Every row gives one point. The window is the flat piece filled in between its corners: a triangle in 3 columns, a solid with four corners in 4, and so on. A path goes straight from each point to the next, and from the last back to the first. List the points from which the path goes on through the window.

Window, 3 rows:
0: -49  26 -70
1:   1  -4  29
2:  16  26  28
Path:
(1): -85  58 -69
(2):   4 -12 -52
(3):  11 -12 -11
(4): -14  11  70
(5): -52  -7  34
(6): 12  7  3
(7): -23   8 -64
(8): -50  48 -17
(9): -23  18   8
(10):   6 -12 -17
(11): -18  13 -87
(12): -73  15  -8
Through the window after points: 1, 3, 5, 7, 9

Window (4 x 4):
0:  88 -70   9 -21
1: -35 -21  48 -30
2: -17 -23  12  26
3: -42 -14 -22   5
Path:
(1):  20 -25   4 -13
(2):   14 -106   16  -45
(3):   6 -90  16 -24
(4): 10 -5 36  6
(5): -20  -3   7 -38
(6): -44 -69  29  26
(7): -49 -46 -24 -14
(8): -13  32  -7  34
(9):   4  25 -14  34
(10): -40 -77  49  -6
(11): -12 -89   0  40
(12):  62 -15  52 -48
(13):  32 -12 -15  13
(14):  -5 -94 -18  16
(15): -24 -57  28  24
(16): -13  -7 -12   4
Through the window after points: 7, 9, 15

Window:
0:  12 -45  -3  25
1: -78 -48  15 -61
2:  24  20  11  15
3:  48  20 -13 -19
Path:
(1): -22 -32 -15  31
(2):  -5 -31  36 -34
(3):  79 -59  18  -6
(4): -38 -26 -14  29
(5): -79 -27  -7 -44
(6):  10 -30  36 -36
(7): -26 -41  56 -58
(8): -68 -34 -14 -34
(9): -13 -41 -22  -8
(10):  -8 -48  26 -15
(11): -10 -49  14 -17
(12): -26 -10 -32 -11
(13): -58 -34 -17 -28
(14): -48 -34  35 -55
(15): -69 -47  44 -52
(16): -58 -33 -45 -56
Through the window after points: 3, 5, 7, 13, 15

Window:
0: -32  31  13  22  62  17
1:  48  12   2   3  25 -11
2:   4  32  41  25  15 -19
3: -82 -81 -43  31 -21 -28
4:  67  19  32  19 -10  34
5:  12 -38 112 -64  -1  15
Path:
(1):  24 -19  68   6   9   0
(2):  24   4   8 -51  -4  25
(3):  27  20 -15 -88  27 -34
(4):  29 -12  37  31   8  11
(5): -34 -71  33  69  18 -77
(6): -61  -9 -26 -33 -34  51
(7): -11  47  76 -60  -2   0
(8):  48 -67  31  43   5  23
(9): -12 -49 -24  45  23 -29
(10): -13  25  29 -21 -16  19
(11): -17 -10   3 -26 -37  -6
(12): -16 -77  15  53  21 -17
Through the window after points: 1, 3, 7, 9

Window:
0:  -10   59   29  -38    7  -38   -6  -23
1:   48   -6   31  -26  -53   49   20    0
2:  -76  -57  -68   68   27   46  -12   -4
3:  -72 -120  -20   49   28   35   28  -14
4:   -3  -38   28   48  -11   33    4   57
5:   46    4   -1  -27   26   -7   -9   14
6:   18   18   57  -65    6   45  -21    6
7:  -21  -35   -1   -6  -11  -11  -51  -11
Path:
(1): -31 -21  -8 -28 -53  10 -12  73
(2): -23 -19 -25  18 -13  28  14  51
(3):  18 -26  83  -5  27   5 -39 -52
(4):  36 -13  33  42 -31  42 -37 -51
(5): -46 -65 -17  -2  24   7  20  42
(6): -35  -3  13 -38 -39  49  18  63
(7):  -1 -19  18  24   8   4  -3  -3
(8): -65 -46   3  45  58  66  -6 -53
(9):    2 -121  -30   -1  -63  -20   15   80
(10):  21  -5  34 -46 -12  40   0  61
(11):  -1   3  44 -23  13  34 -24 -40
(12):  37  32  58 -14  42 -10  -8 -51
Through the window after points: 2, 4, 6, 10

Window (8 x 8):
0:  -27   54  -20   56  -71   48   18  -37
1:   17    1    4   38   12   36   10   49
2:   71  -21  -31   13   -2  -16  -14   19
3:   16  -41  -31   26   24  -43   33   46
4:  -14  -63   20    1   -4  -39  -48  -13
5:   -4  -26  -53   28   17    1  -38   18
6:  -52   84   15   22  -15   12  -33 -107
7:  -29   32  -14   -7  -20   55    7  -84
Path:
(1):  -8   2  -5 -16  -5   2  -4 -20
(2):  15   0 -53 -46 -20 -46 -10  47
(3):  -5 -49 -10  94  46  13  18  -6
(4):  35 -14  -8  35  17 -23 -26 -61
(5):  -3  31 -22  -7 -36  21  -3  42
(6): -29  22   2 -36  32 -57  38  47
(7):  63 -64 -52  89 -15  15 -18 -17
(8): -26 -49   7  92  18  32 -42 -42
(9):  18  58 -34 -43 -37 -14  -7  -2
(10):  19 -11 -18   3  -2 -12  -8  32
(11): -25 -74 -41  81  11  14  17 -38
(12): -19  12   6 109  16 -54 -26 -55
(13):  21 -10 -43 -59 -57  74  41  58
(14):  11  60 -19 -19 -24  35 -24  -6
(15): -19   4 -11  47 -21  31  16 -36
(16):  14 -20 -32  75  22  29 -60 -79
Through the window after points: 2, 4, 6, 12, 14

Window (9 x 9):
0:  -31   34  -23  -37   16   14   50  -48   27
1:   44  -89   -4   49  -29   69   -3   -1   14
2:  -24   15  -16  -17    7  -58   13   24   19
3:   23  -43   56   59  -36   42   39  -24  -17
4:   27  -62   38   33  -53   31   16  -36   68
5:    7   40   40  -44   48  -19  -15   39   28
6:  -75   29    3  -13   -2    9  -13  -21   28
7:   19   65    7  -17   24  -46  -41  -18    9
8:   13  -49   26  -16 -102   66   25  -45    1
Path:
(1):  22 -71  16 -31 -57   0  17 -45 -19
(2):   4  14  33  42 -46  68   7 -15  78
(3):  53  46 -33  33 -45  64  30 -11 -10
(4):   -7 -107  103   -1    4  -17    9  -13   31
(5):  17 -59  -8 -61 -15 -19   3 -38  -6
(6): -11  10  34  35 -16  52  29   7  54
(7):  13  55  22   5   1 -21 -15 -13  26
(8):   1 -40 -20 -49  36 -14 -37 -32 -47
(9): -38   1  66 -45 -24 -33 -22 -88 -11
(10): -14  37 -65   8  28  58  50  58  63
(11): -23  66 -30  17 -29  15   9  15  23
(12): -18   0  24 -35  11 -18  25 -29  20
Through the window after points: 1, 7, 9

Window:
0: -22 -22  18 -20 -18  17  30 -17  12  63  13
1:  -7  34 -11 -79 -80   0  35  -4 -31  15 -44
2:  14 -25 -15  51 -36  25  -4  33 -51  24   5
3:  -8 -37 -17 -44 -23 -57  66 -16   8 -24 -54
4:  -2  46 -39  58 -63  17  -7 -30  -1  12  38
5: -29 -29 -61 -12  48 -91   6  67 -34  62 -39
6:  55  32  17   0 -80 -10  13  11  27   8  13
7: -37  -3  13 -36 -61 -50  -8   3  16  -1 -85
8: -54   5 -21 101  25   5  33 105 -34  41  80
9: -42 -21 -10  40  63 -34 -21  62 -55   9  78
10:  25  48  30   0 -17 -19  33 -30  -1  -5 -63
Path:
(1): -34  -3  38   2  -4 -61  21 -19 -24  29 -13
(2):  29   3 -82   7 -47  15  -4  87  -5 -18  -4
(3):  -5   5 -49 -36 -21   4  22  44  20   8 -55
(4):  -5   1  27  49  -3 -76  10 -24 -58  34  11
(5):   3  -1  48  -6 -92 -65  64  17  -2  40 -12
(6):  29  44 -34  17  40  50 -30 -22  -4 -21 -30
(7): -26  20 -38   3 -18 -14  24  68  50 -15 -11
(8):   -1  -55   38   14   -9  -36   49  -59 -104   55   -4
(9): -20   3  24  -9  -4 -84  42 -26 -43  45  25
(10): -23 -19 -19  10   5  20  -5  46  -3  26  14
(11):   9  39  38  -3  41   2  -1   3  75 -34 -20
(12):  -5   6  -4   9 -30 -31  23   5 -48  23 -22
(13): -34 -19  38  53 -79 -31  39  41 -60  74   7
(14): -12  -5 -91 -18  83 -22 -21  47  14  -2  22
(15): -32   9  -9 -92  32  28   7  56  13 -38  11
(16):  -9   1 -15  13 -52 -34  28  -2 -29  57 -23
Through the window after points: 3, 5, 7, 9, 11, 15

Window, 11 rows:
0:  40  70 -70 -26  17 -79   8 -29 -14 -21 -33
1:  13  28 -40 -29 -48 -78 -39  -1 -70 -16 -66
2:  -5 -83 -10 -14 -55 -43 -58 -25  44 -33  70
3: -52  65 -45   5  -2 -41  49  47  32   3   8
4: -16 -33 -44 -21 -25  -3 -18 -32  60 -92  16
5:   7  65  -3 -22 -11  39  73 -53 -25  24  13
6:  67  51  18  96 -20   4   0  -6  67  18  19
7:  26  41  41 -27   3  86   6  -4 -47   1  78
8:   1 -41  -9  56  42  26 -59 -49  31 -18  26
9: -15 -19  66  36  24 -45 103 -20   5 -42  31
10:  -4 -44  -7 -49  62  79  40  -1  19  -6  18
Path:
(1):   4  43  -3  -5  21 -18   8 -16  40 -22   7
(2): -34  37   2 -34   6   7  14 -14   5  10  33
(3):  18  11 -26  17   8  19  36  33  10 -28  20
(4):  -6 -43 -54  73 -21 -32   1 -17 -25 -13  25
(5):  22  71  50 -72   2  23 -15 -39  45 -23  10
(6):  -3  32  14  19   0 -28   3 -22  23 -13   1
(7):  29 -18 -76  44 -49 -21   4   5   3 -31  46
(8):  23   7 -21  -3   4   6  57  11 -29   4   9
(9): -45  21  59  -5  28  11 -65 -42  87 -29  48
(10):  -4  19  29 -54  -9 -24 -62 -53  19 -12 -10
(11): -10 -25 -65  51   7  23  79  21 -11 -30  60
(12):  22 -73 -20  31  -9  34  32 -36  -8 -14  59
Through the window after points: 2

Window (12 x 12):
0:   22  -27    4   26    8   29   17  -17   76   -4    5   95
1:   19   38 -104   53   44  -45   16  -24   36  -23   16   13
2:  -59   53    8  -53  -94   59   22  -50  -36  -37  -40  -12
3:   95   25  -98   21  -16  -75   76   -8  -69  -93   78    1
4:   -8  -29   52   62   36    5   18  -24   40    3  -24   27
5:  -24  -26   27   10   -4   40   48   23   81  -30   -4    6
6:   -3    6   43  -63   57  -65  -24   -3   30   74  -51   29
7:  -14  -27   -2  -32    3  -15  -49   -5   -7   52    2    5
8:    0   16   40    6   27   61   54  -33   49    3   37   12
9:   -5   49  -17    7  -43   63   14   24  -19    3  -40   14
10:    1    3   45    9   36   55  -28    2   61  -44   -5   44
11:   33   10   22    8   -4   40   -4  -41   84   12  -39  -16
Path:
(1): -30  33   0  -6 -60 -45   9  44  60   6 -15  28
(2): -44  39  27  37   8  -5 -47  21  23  21  19  35
(3):  58   1 -19 -56   5  14  57 -48   1  -9 -53   5
(4):  17 -37  19   5  80  43  28 -39  25   3 -53  16
(5):   0  26  -2  12 -41 -24  -3  -8  44 -19  51  16
(6): -40  18  39  24 -19  48  -2   5  38  57  65  -3
(7):  53 -23 -14 -29  57   5  58 -42  44 -83 -68  44
(8):  22 -23 -57  -6  59  94   9 -23  60  35 -46   6
(9):   3   6  37  -5  -5 -23  -8 -10  32   2  -1  35
(10): -16  49  25  16 -17  -6  -5  38  12  17   9  33
(11):  -8 -57  21 -60  -5  64  35 -83  35 -40 -56 -16
(12):  34 -30 -37 -53  45  45  57 -23  64   4 -58  -4
(13): -43  17  69  56 -27  -8  -1  22  40 -20  48  39
(14): -22  41 -10  -5 -28  -2  -8 -10  30  -4   9  16
(15):  18  -1   1  -5  15  42  41 -13 -11   0 -64   7
(16):  23 -29  -6   4  47  81  14 -81 -24 -37 -10  10
Through the window after points: 6, 8, 12, 14
